Each row is a point. Each copy is the shape, with its points in the same order, turned, moved and blurred by noise. Is it also mirrored, or only turned?

Shape, 5 rows:
[[-18.1  14.7]
 [ 11.0  -0.3]
 [ -5.0  10.5]
 [-13.5   3.5]
 [ -1.2 -24.4]]
Copy 1, 5 rows:
[[ 28.4   8.3]
 [ -4.9   3.4]
 [ 17.1   5.5]
 [ 20.2   0.7]
 [ -0.5 -24.5]]
Copy 1 is: mirrored
Copy 2 (5 x 2):
[[ 14.5 -20.8]
 [  1.7  10.3]
 [ 10.0  -7.6]
 [  1.8 -15.2]
 [-23.9   1.5]]
Copy 2 is: mirrored

Shape, 7 rows:
[[-13.0 -15.5 -17.4 -12.0]
 [  7.7  -4.5   9.0   7.2]
 [ 13.8  18.2   3.5   8.1]
 [-12.6   7.6  -2.7  10.6]
 [ -8.3   6.9 -20.4 -19.1]
 [ 12.9 -12.3 -29.8  -9.5]
 [  5.1  15.3   3.1  17.5]]
Copy 1:
[[-18.9 -17.4 -16.3  -9.4]
 [  9.8  -0.7   4.4  -2.4]
 [  7.6  21.4  -3.2  -2.0]
 [-11.8   5.2  -2.0  11.8]
 [-24.4   4.5 -20.4 -17.1]
 [ -1.6  -9.2 -35.1 -19.8]
 [  6.4  19.5   0.0   9.1]]
Copy 1 is: only turned
Copy 2 (7 x 4):
[[-15.0 -15.6 -24.1 -11.2]
 [ -1.8  -2.5   6.3   5.5]
 [ 10.8  17.6   2.6   8.5]
 [-13.3   8.0 -12.3  12.3]
 [ -4.0   6.1 -29.4 -18.2]
 [ 13.4 -18.0 -29.0 -13.3]
 [  4.9  13.0  -2.1  18.2]]
Copy 2 is: only turned
Copy 3 (7 x 4):
[[-27.1 -16.2 -12.5  -9.5]
 [  5.4 -13.9  11.3  -3.3]
 [ 15.3  11.5   9.9   4.1]
 [-10.6   3.1   7.5   9.6]
 [-20.2   9.4 -17.1 -15.7]
 [ -7.1  -8.4 -31.6  -6.4]
 [  7.6   7.1  10.5   9.3]]
Copy 3 is: only turned

Shape (11 x 6):
[[ 19.6   6.8  -6.4   9.3   9.1 -17.6]
 [ -1.2 -17.4  -1.7   2.0 -11.6  12.8]
 [  6.0  13.9   1.3 -13.1  -5.6 -14.5]
 [ 14.7  18.9   9.9 -14.5   1.9  -8.5]
 [ 19.1   0.8 -10.3  -0.6  15.9   2.6]
 [ -2.5 -20.5   5.2  -0.6 -16.2  18.1]
 [  0.7  13.0 -13.3   3.8  16.9 -13.1]
 [  0.6  22.8   8.7 -14.7   5.4 -11.6]
 [ -1.0 -15.8  -2.6   2.4  -9.2  32.6]
 [ 11.0  -3.9  -3.8 -10.3  24.9 -17.3]
 [ -4.3 -12.3  20.4   8.3  -7.6  20.3]]
Copy 1:
[[  0.0 -24.9  -5.2   6.8  17.2 -10.8]
 [ 23.9   1.0   9.2   6.4 -13.1   8.2]
 [ -4.9  -3.8  -6.8 -12.5   5.1 -12.1]
 [ -5.0  -8.3   0.4 -24.5  10.5  -8.5]
 [ 16.8 -11.7  -5.1   1.8  20.6   0.1]
 [ 26.0   7.0  16.6   1.1 -17.3   7.6]
 [ -5.8  -5.0 -13.1   9.8  18.5  -4.9]
 [-14.3   1.1  -3.1 -17.7  11.9  -6.2]
 [ 30.3   4.2  13.5   4.5 -10.7  24.1]
 [ 11.4  -2.9  -3.1   3.7  26.3 -23.6]
 [ 15.0   3.6  30.7   2.2  -8.9  13.5]]
Copy 1 is: mirrored
Copy 2:
[[ 18.7  -8.5 -17.0  -5.3  12.0 -20.9]
 [  1.3 -20.4  -1.3 -11.0 -11.9  16.9]
 [ 19.0   2.8   1.3 -20.4  -4.2 -14.3]
 [ 24.2   6.7   3.1 -26.9   8.5 -10.2]
 [ 14.7 -13.0 -23.3 -16.5  14.3  -1.7]
 [  2.3 -20.1   7.5 -12.9 -12.4  24.4]
 [  4.6   4.1 -24.1 -12.1   5.5 -18.4]
 [ 12.7  14.7   3.0 -27.4   5.0 -16.9]
 [  0.8 -16.5  -4.9 -12.5  -6.0  36.5]
 [  2.4 -15.3 -16.6 -28.0  12.5 -23.2]
 [ -6.0 -12.2  13.9  -8.5   3.7  24.0]]
Copy 2 is: only turned
Copy 3, 11 rows:
[[ 17.4  -0.9  -5.7   1.2   4.2 -17.0]
 [ -4.1  -6.2 -17.5  -1.4   0.5  23.2]
 [  5.9  20.1  -5.9 -12.1  -6.9  -6.2]
 [  9.2  24.1   5.6 -13.6   4.5  -5.3]
 [ 12.3   1.7 -12.7   1.8  23.0  -3.0]
 [ -8.2  -5.8 -14.1  -4.3   1.0  32.5]
 [  2.4  10.7 -14.0  10.1   9.3 -21.5]
 [ -2.0  28.3   2.7  -7.0   2.9 -11.9]
 [ -5.6  -2.5 -16.9   4.4  12.5  38.6]
 [  1.4   2.4 -12.6 -15.2  19.8 -21.9]
 [-12.0  -8.2   3.4   0.4   3.7  28.8]]
Copy 3 is: only turned
